Each row is a point. A path goes straight from each point to the next, and from the last back to the first. The post is the endless flat space through its rows: a point in 2 columns, a line in 3, a plane in 4, and so on, so that a path can go around it. Count how often the path circles the post. Going back the other way cancels.
In the rows, 128 means zero.

Post (2 x 3):
[[129 152 121]
 [117 101 146]]
Path (17 x 3):
[[105 136 147]
 [ 93  93 107]
 [135  77 119]
 [162 100 165]
 [144 153 185]
 [ 74 114 141]
 [117 127 117]
 [142 112 132]
 [160 119 169]
 [118 138 164]
 [ 98 138 134]
 [119 118 161]
 [ 81 147 110]
 [107  97 113]
 [ 97 133 123]
 [116 128 181]
 [141 132 191]]
Times around: 2

Post (8 x 9):
[[105 154 144 154 164 154  63 142 137]
 [172  92 111 105  84 155 158 117 121]
 [110 115 102 132 114 144 112 108 167]
 [129 120 146  95 171 121 160  94 142]
 [165 189 115 153 115 116 135 148 134]
 [ 92 154 152 113 141 105 106 149 178]
 [160 133 151 145 105 122  79 130 157]
 [131 110 154 162 149 138 162 129 152]]
Path (25 x 9):
[[162 142  95 131 124 102 151 125 123]
 [100 150 150 115 170 111 129 126 140]
 [ 79 148 171 134 142 161  86 140 123]
 [114 173 150 178  94 159 117 143 158]
 [123  95 161 137  81 147  95 151 191]
 [117 121 110  93 116 140 106 132 159]
 [136 161 128 112 166  72 105 126 158]
 [193 174 119 135  83 108 128 158 111]
 [143 117 161 131 169 143 110  78 101]
 [126 152 142 150 147 146 185 138 129]
 [165 130 167 135 138 157 117 118 140]
 [161 134 132 156 138 161 128 149 126]
 [155 113 147 137 137 140  71 177 120]
 [117 113 126 146 128 149 116 150 105]
 [ 88 144 104 127 125 149  51 101 147]
 [146 136 178 106  83 125 116 122 155]
 [110  76 154 102 136 182 129 136 137]
 [122 123 136 124 151 121 149 142 174]
 [137 155 155 142 160 104 101 160 137]
 [ 80  68 134 106 154 118 118 149 156]
 [135 136 137 150 124 130 139 130 118]
 [147 161 186 143  90 138 120 170 113]
 [143 140 146 126 109 163 101 144 142]
 [149 125 169 122 162 168  97 144 146]
 [187 151 113 120 108 104 125 173 162]]
Times around: 4

Post (17 x 18):
[[152 108 104 140 141 124 137 110 131 140 197 118 125 118 153 178 132 169]
 [173 127 111 137 104 129  76  97 121  80 152  85 139  89 145 197 131 148]
 [ 75 106 133  86  91 164 111 142 106 144 138 106  96 170  90  88 163  95]
 [145 141 144 163  88 145 129 115 123 133 161 107 141  71 144 170 130 185]
 [165 123 100 154 109 136 136 109  89 141 125 112 132  92 109 191 116 149]
 [110 112 149 120 148 173 126 155 126 100 112 138 174 171 144  96 103 103]
 [ 96 117  73 109 105 160 111 120  93 118 149 112 121 104 123  72 128 101]
 [108 108 119  96 130 129  96 166  94 139 150 126 166 131 117  84 188 124]
 [ 86 124  89  94 112 142 117 172 125 113 136 135 138 135  92 104 126 147]
 [180 131  85 146  98 150 129  76 157 109 138 101 158 111 155 173 160 153]
 [132 158 140 101 169 107 129 124 133 112 140 102 169 157 132 105 103 141]
 [ 97 109 108 142 108 120  85 125 119 124 132 151 103 120  86  91 154 107]
 [ 94 116 150  93 155 114 136 167 159 130 112 105 155 146 179 118 123  98]
 [186 147 107 109 114 136 110  77 116 107 140 140 100  73 157 190 144 140]
 [159 123 102 142 153 169 125  72 143 127 144  97 127  56 125 189 146 161]
 [156 140 112 147 137 145  85  94 125 142 117 103 132 105 166 175 131 183]
 [105 114 140 118 173 122 162 162 120  80 106 115 152 168 164  91 158 133]]
Path (20 x 18):
[[126  71  41  81 109 141  99 121  91  98 166 123 108 147 117 125 119 111]
 [159 138 111  84  99 149 148  57 113  88 109  93 126 149  82 172 114 139]
 [138  91 107 142  88 123  80 144 111 103 145 126 134  96 116 110 130 152]
 [151 144  92 104 114 154 127 128  98 139 133  96 138  99 138 111 107 131]
 [122 166 124 126 128 126 133 138 168 119 140  95 133  81 107 148 133 130]
 [102 128 134 124 136 136 117 135  96 123 137 133  79 122 161 151 115 110]
 [142 137 129 144 145 116  71 110 141 150 121 143 151 105 133 165 142 165]
 [ 96  88  93 105 147 126  97 142 120  99 162 118 145 130 110  97 156 120]
 [114 134 111 113 122 102 105  88 111  89 115  84 120 142 141 158 168 124]
 [127 135  98 113 127 106 142 155 127 102 162 131 153 150 141 140 141 161]
 [126 155 139 158 168 121  61 134 118 157  95 116 139  98 122 129 112 131]
 [132  95  90 133 163 140 111 115  87 119 133 109 119 114 143  82 153 102]
 [ 98 128  76 135 117 146 156 126 148 116 159 122 133 127 108 107  55 174]
 [128 153 151 126 125  67  95 137 111  87 156 144 193  91 106 138  77 190]
 [110 111  72 103 111 172 146 130 107 115 149 132 123 118 118  80 128 150]
 [156 118 102 144 106 176 104 122  97 114 118  82 136 100  99 121 132 137]
 [121 150 116 145 146 205 131 136 156 122 134 117 130 119  96 141 120 171]
 [110 152  72 145 134 128 158 147 131  80 165 104 143 104 149 132 108 167]
 [125 124 123 128 167 126 143 144 141 127 141 105 118 148 105 132 129 144]
 [139 122 101 111 109 152 121 118 145 143 148 105 118  98 159 104 145 167]]
Times around: 0

Post (17 x 18):
[[ 80 126 139 101 142 171 115  95 153 121 138 114 106 162 125 124 109 138]
 [ 96 111 102 149 134 152 142 133  94 149 143  98 127 176 116 105 136 141]
 [ 78 121 106 135 106 139 155 124 117 121 169 136 125 115 140 120 146 150]
 [124 162 157 106 127 170 127 116 107 130 143 103 118 147 146 126 151 111]
 [153 144 121 167  87 121 146 208 105  99 112 137 145 101  87 101  81  99]
 [ 94 141 143 129 117 120 166  87 152 134 115 152 154 141 137 113 108 143]
 [ 89 112 111 167 144  97 141  95 118 116 160 146 134 131 173 166 122 127]
 [153 129 111 103  72 131 105 152 165 129 150 160 159 138 153 106 126 125]
 [103 165 106 128 139 111 127 142 144 129 121 146 128 144 169 132 136 127]
 [144  75 166 129 136  88  76 206  84  88 127 116 105 109  54  31 156 109]
 [ 88 149 117 150 127 140 150 102 157 122 154 113 110 150 133  89 125 110]
 [182 184 156 149 108 139 141 191 171 205  85 119 114  99 129 150 104 104]
 [103 165 138 160 112 155 113 133 133 141 115 129 128 139 129 130 126 118]
 [133 141 134 124  99 131 139 130 128 129 138 190  95 155 116 122 119 139]
 [116 149  92 154 121 120 124  89 107 110 153 112 112 137 145 133 139 143]
 [136 131 122 114 137 189 118 106 109 139 120 147  90 117 139 110 146 107]
 [ 85 153 124 107  99 120 136 102 145 128 116 130 123 154 112 138 122  95]]
Path (25 x 18):
[[103  95  96 156 133 152  87  85 119 116 173 166 114 170 144 137  94 143]
 [137 160  98 202  82  67 135 159  95 141 141 158 166 127 179 121 162 144]
 [131 118 110 135 120 101 141 156 102 134 131 131 117 123 150  96 159 166]
 [123 106 122 138 101 117 156 123 106 123 159 106 122  95 123  97 177  98]
 [132 116 152 125 134 120 105 159 131 142  97 128 108 134 127 122 131 138]
 [145 159 141 188 110 155 135 127 121 142 184  60 113 142 170 104 113 153]
 [ 97 117 121 121 180 146 122 159  92 131 121 121 139 129 183 117 142 105]
 [106 154  80 178  83 146 146 103 129 150 106 106  89 151 129  96 121  90]
 [109 173 129 147 116 158 129 127 147 132  98 116 136 164 133 126  47 106]
 [114 159  84  83 140 138  94 162 139 125 111 122 136 121 131 121 108 116]
 [127 164 139 142 139 123 120 149 129 118 163 176  94 145 134 181 114 138]
 [119 160 119 115  81 148 158 117 130 132 106 148 145 117 123 126 145 154]
 [ 91 131 180 108 133 173 150 108 123 126 143 111  96 178 121 117 128 101]
 [114 123 119 206  74 134 151 122 128 125 128 151 103  94  86 125  90 110]
 [120 136 116 162 119  88 167 151 189 156 146  77  75 139 116 106 151 134]
 [ 98 111 145 149 124 137 150 169  91 100 128 158  89 103 105 105 178  93]
 [149 151 143 168 125 130 116 171 109  99 161 106 123 113 161 136 111 153]
 [ 62 110 125 160 121 156 113 144 142  94 145 128 102 105 147 123 102  77]
 [ 84 142 116 132 101 166 179  90 137 126 144 138 119 127 162 115 149  92]
 [100 161 157 129 143 121 163 162 164 150 121 159 133 143 163 144 145 150]
 [125 132 117 132 146 124 111 144 145 110 162 138  86  96 101 101 164 132]
 [ 85 100 121 132 149 126 129 100 117 107 192 138 109 157 122 117 108 130]
 [152 129 206 143 117 149 148 160 127 166 142 164 147 145 149 118  60 141]
 [ 90 163 152 145 123 136 133 101 160 135 144 180 145 101 161 171 100 119]
 [127 209 108 119 123 158  97 193 220 141 107 161 149 108 168  82 118  95]]
Times around: 0

Post (17 x 18):
[[130 116 135 146 162 123 113 141 147 152 165 126  88 131  94 168  90 170]
 [146 135 156 144 113 118 134 110 136 101 133 147 141 125 103  87 113 111]
 [128 161 126 155 106 117  89 157 118 171 124 142 122 122 106 168 112 136]
 [107 134 140 136 140  97 137 178 130 154 167 101 144 110 123 132 199 145]
 [117 106 115 127 117 130 128  97 146 100 141  84 144 152 104 145 107  91]
 [146 127 147 121 148 105 112 148 165 186 145 135 182 155 109 129 181 149]
 [123 138  95 169 113 109  61 123 131  86 134 122 145 122 107 122 123 157]
 [111 131 143 105 107 114 143 117 205 105 106 155 119 132 147 141 129 116]
 [124 126 152 124 156 144 152 153 168 109 156 145 178 138 125 187 139 111]
 [128 132 102 142 146  86 123 145 138 153 135  85 169 132 171 136 164 114]
 [129  82 138 112 101 111 160 123 116 156  91 113 185 136  75 128 135 110]
 [121 119 108 123 104 155 153  94 145 122 145 119 155 127 109 134  93 179]
 [153 117 161  80 106 127 144 148 112 125 146 138 169 106 116 108 111 120]
 [133 122 145 151 124 129  99 141 132 174 150 145  66 114 112 146 144 112]
 [129 131 150 123 128  92 105 124 104 119 166 125 113 155 177  98 116 135]
 [130 123 175 109 134 139 122 106 173 124 108 128 122 133 133 108 131 119]
 [136 112 118 122  91 146 129 152 157  93 119 121 134 148 121 106 123 126]]
Path (29 x 18):
[[116 136 154 138 118 109 101 129 197 150 125 153 105 143 125 148 161 121]
 [133 107 127 154 161 112 131 156 154  87 127  93 233  97  73  84 149 164]
 [102 116 116 109 153 110 108  75 160 156 126 155 157 115 133 117 137 144]
 [143 115 157  95 178 118  85 102 183 141 127 124 107 100 135 102 167 121]
 [141 129 126 136 118 138 170  72 163  80 124 127 142 149 157 152 102 140]
 [135 102  82 115  80  94 156 163 147 104 100  55 205 147 126 112 134 130]
 [158 129 159 165 137 150 124 150 158 196 137 182 150 135 122 174 115 129]
 [121 107 134 140 153  82 109 157 163 136 104 132 127 157 129 139 130 123]
 [133 165 119 138 158 129 135 105 197  71 148 179 125 126 176 112 135 120]
 [160 142 152 108 102 152 117  85 159 133 136 157 123 127  98 143 122 150]
 [143  71 156 129 125 139 126 113 125 145 102 144  92 165 122 126 116 155]
 [142 122 151 104 133 130 157 108 123 138 159 126  93 111 142 126 115 102]
 [148 118 102 140 150 127  87 151 155 179 130 112 144 168 129 118 145 172]
 [ 73 129 104 136 104 129 174 192 188 149 112 107 111 112 132 191 154 127]
 [126  83 129 110 104 140 185 171 114 112 164  81 161 128  70 151 104 121]
 [160 138 120 138  79 121 121 138 128  94 147 107 158 122 124 102 124 157]
 [169 166 153 140  72 135  86 136 117  91 138 169 121 123  83  71 104  92]
 [134 100  98 126  99 127 150  76 175 150  99 121 122 107  53  99  94 165]
 [113 147 138 134 117 120  84 137 141 141 186 184 105 115 155 131 134  86]
 [100 125 141 122 128 120 141  99 172 122 166 101 126 100  86 165 130  99]
 [113 104 154 113  76 136 163 162 161 117 126 107 113 163 119 166 139 121]
 [104  98 158 106  88 105 172  90 117 113 116 123 103 133  93 140 137 137]
 [146 130  91 141 150 113 160  66 171  75 191 131 139 124  91 104  95 158]
 [108 147 101 120 124 148 155 137 181 143 161 133 142 144 150 131 153  69]
 [ 76  99 161 141 147 136 152  92 107 128 160 101 132 108 141  86 139 146]
 [157  80 148 139 109 112 165 153 150 105 105  91 162 154 125  95 105 136]
 [185 128 135 107 110 147 112 175 132 151 133 104 173 134 135 121 134 111]
 [162 146 125 132 128 146 100 156 148 105 116  90 108 131 148  96 127 100]
 [139  76 121 138 136  70 131 203 133 135 100  99 151 114 121 146 167 163]]
Times around: 1
